Each row of a before or after table is a point. One or more steps were done to the points. Then noise was added and the rows were shuffled. The steps act on columns, c1 being the first. What was done? A step turns or swaps two columns, mirrors them in a line or flattens them onto one, adds a multiple of one to another, or multiplies or shifts one. Angles are multiples of 10 degrees, from the lower column toward the higher: turns from -170 to 170, lines from 10 to 170 but not 90. Use the fewest steps. Two steps may share a column if one is a turn and the other turns, adds or multiplies; they go together, in the order done. Otherwise the lowest column goes first.

Before (11 x 3):
| -0.71 | -0.27 | +0.01 |
| -1.10 | -0.24 | -0.03 |
| -0.76 | +0.42 | +0.51 |
| +0.25 | -0.32 | +0.22 |
| +0.38 | +0.34 | -0.48 |
| +0.31 | +0.25 | +0.50 |
| +0.18 | -0.30 | -0.60 |
| +0.18 | -0.04 | +0.10 |
| +0.31 | -0.24 | +0.32 |
| -0.47 | +0.27 | +0.04 |
| +0.02 | +0.05 | -0.65 |
After, 11 rows:
| +0.30 | +0.07 | +0.07 |
| +0.49 | -0.02 | +0.57 |
| -1.21 | -0.21 | +0.61 |
| -1.71 | +0.20 | -0.12 |
| +0.36 | +0.35 | +0.12 |
| +0.05 | -0.25 | -0.59 |
| +0.62 | -0.47 | -0.30 |
| -1.14 | +0.26 | -0.11 |
| +0.48 | +0.34 | +0.23 |
| -0.71 | -0.26 | +0.16 |
| +0.32 | +0.09 | -0.66 |
Steps: multiply c1 by 1.6; mirror c2 and c3 in the line at 80 degrees

Before (13 x 9):
| +0.07 | -0.39 | +0.21 | +0.00 | +0.98 | -0.07 | -0.24 | +0.22 | -0.27 |
| +0.43 | +0.15 | -0.01 | +0.70 | +0.42 | +0.47 | -0.49 | +0.12 | +0.36 |
| +0.69 | -0.56 | -0.69 | +0.45 | +0.26 | +0.60 | -0.47 | -0.40 | +0.14 |
| -0.93 | -0.19 | +0.34 | -0.31 | +0.07 | -0.39 | +0.10 | +0.36 | +0.19 |
| +0.25 | -0.41 | +0.39 | -0.14 | +0.42 | -0.26 | +0.12 | +0.01 | +0.70 |
| +0.71 | -0.72 | -0.16 | +0.93 | -0.06 | +0.54 | +0.10 | -0.46 | +0.55 |
| -0.31 | -0.24 | -0.13 | +0.23 | -0.27 | -0.44 | +0.46 | -0.89 | +0.12 |
| +0.63 | -0.01 | +0.24 | +0.42 | +0.46 | +0.06 | -0.36 | +0.37 | -0.72 |
| +0.48 | +0.00 | -0.38 | +0.29 | +0.85 | -0.05 | +0.20 | +0.36 | -0.01 |
| -0.28 | -0.87 | -0.47 | +0.28 | -0.13 | -0.22 | +0.26 | -0.39 | +0.27 |
| -0.11 | +0.00 | +0.37 | -0.55 | -0.24 | -0.82 | +0.33 | +0.68 | +0.12 |
| +0.49 | +0.03 | -0.18 | +0.14 | +0.47 | +0.07 | -0.66 | -0.16 | -0.20 |
| -0.21 | +0.14 | +0.36 | -0.79 | -0.05 | -0.12 | +0.75 | +0.28 | -0.36 |
After, 13 rows:
| +0.12 | -0.09 | +0.17 | -0.42 | +1.01 | -0.03 | -0.24 | +0.24 | -0.30 |
| -0.87 | -0.33 | +0.38 | -0.10 | +0.07 | -0.28 | +0.04 | +0.34 | +0.19 |
| +0.67 | +0.43 | +0.17 | -0.10 | +0.45 | +0.04 | -0.41 | +0.37 | -0.63 |
| +0.51 | +0.16 | -0.21 | +0.05 | +0.46 | +0.14 | -0.68 | -0.18 | -0.16 |
| +0.73 | +0.81 | -0.19 | -0.86 | -0.12 | +0.39 | +0.08 | -0.46 | +0.58 |
| +0.47 | +0.27 | -0.40 | -0.08 | +0.80 | -0.06 | +0.21 | +0.31 | +0.03 |
| +0.39 | +0.72 | +0.03 | +0.04 | +0.39 | +0.29 | -0.50 | +0.09 | +0.38 |
| -0.20 | -0.72 | +0.36 | +0.30 | +0.01 | -0.05 | +0.75 | +0.29 | -0.41 |
| -0.36 | +0.18 | -0.10 | -0.33 | -0.26 | -0.34 | +0.45 | -0.89 | +0.12 |
| -0.27 | +0.07 | -0.42 | -0.89 | -0.19 | -0.13 | +0.23 | -0.42 | +0.27 |
| +0.65 | +0.34 | -0.66 | -0.67 | +0.28 | +0.42 | -0.53 | -0.40 | +0.17 |
| -0.12 | -0.50 | +0.35 | +0.11 | -0.20 | -0.55 | +0.32 | +0.67 | +0.14 |
| +0.25 | -0.20 | +0.39 | -0.35 | +0.46 | -0.23 | +0.13 | -0.04 | +0.71 |
Steps: mirror c2 and c4 in the line at 40 degrees; multiply c6 by 0.7

Before:
| -0.18 | +0.35 | +0.30 | +0.20 | +0.08 | +0.00 | -0.21 | +0.35 | -0.52 | -0.71 | +0.01 | +0.52 | -1.16 | +0.04 |
| -0.25 | +0.26 | +0.37 | -0.13 | -0.16 | -0.11 | +0.13 | +0.55 | -0.19 | +0.05 | +0.45 | -0.16 | +0.31 | +0.51 |
| +0.29 | +0.21 | -0.24 | +0.57 | -0.22 | +0.49 | +0.51 | +0.02 | -0.35 | -1.17 | -0.62 | +1.48 | +0.42 | +0.58 |
| -0.20 | +0.48 | -0.11 | +0.31 | +0.09 | -0.09 | +0.34 | -0.11 | +1.15 | -0.36 | +0.12 | -0.11 | +0.35 | +0.18 |
| +0.55 | +0.06 | -0.08 | +0.68 | +0.05 | +0.16 | -0.17 | -0.06 | -0.32 | +0.16 | +0.33 | -0.41 | +0.50 | +0.24 |
| -0.07 | -0.18 | -0.16 | -0.13 | -0.19 | -0.07 | -0.36 | -0.06 | -0.40 | +0.06 | +0.11 | +0.70 | +0.26 | +0.39 |
| -0.23 | +0.06 | -0.32 | -0.13 | -0.96 | +0.00 | -0.11 | +0.15 | -0.44 | +0.17 | -0.75 | -0.41 | +0.29 | -0.76 |
| +0.73 | +0.54 | +0.73 | +0.66 | -0.12 | -0.16 | -0.63 | +0.42 | -0.48 | -0.09 | +0.15 | -0.41 | +0.28 | -0.14 |
After (8 x 14):
| +0.51 | +0.19 | -0.04 | +0.62 | -0.24 | +0.55 | +0.52 | -0.15 | -0.35 | -1.11 | -0.66 | -1.45 | +0.44 | +0.53 |
| +0.02 | +0.07 | -0.31 | -0.12 | -0.96 | +0.12 | -0.12 | +0.15 | -0.43 | +0.16 | -0.74 | +0.47 | +0.30 | -0.71 |
| -0.82 | +0.56 | +0.60 | +0.63 | -0.14 | -0.40 | -0.63 | +0.60 | -0.50 | -0.10 | +0.13 | +0.01 | +0.29 | -0.14 |
| +0.40 | -0.18 | -0.18 | -0.13 | -0.16 | -0.04 | -0.36 | +0.08 | -0.37 | +0.06 | +0.09 | -0.54 | +0.28 | +0.43 |
| -0.71 | +0.05 | -0.01 | +0.69 | +0.07 | +0.16 | -0.17 | +0.00 | -0.31 | +0.17 | +0.34 | +0.08 | +0.50 | +0.26 |
| +0.44 | +0.33 | +0.27 | +0.23 | +0.11 | -0.09 | -0.21 | +0.41 | -0.48 | -0.72 | +0.03 | -0.35 | -1.16 | +0.04 |
| +0.14 | +0.47 | -0.15 | +0.31 | +0.06 | -0.03 | +0.32 | -0.19 | +1.15 | -0.34 | +0.12 | +0.19 | +0.34 | +0.17 |
| +0.16 | +0.27 | +0.31 | -0.14 | -0.18 | -0.22 | +0.14 | +0.55 | -0.19 | +0.04 | +0.41 | +0.27 | +0.29 | +0.50 |
Steps: turn c1 and c12 by -150 degrees; turn c3 and c6 by -20 degrees; add -0.3 times c7 to c8
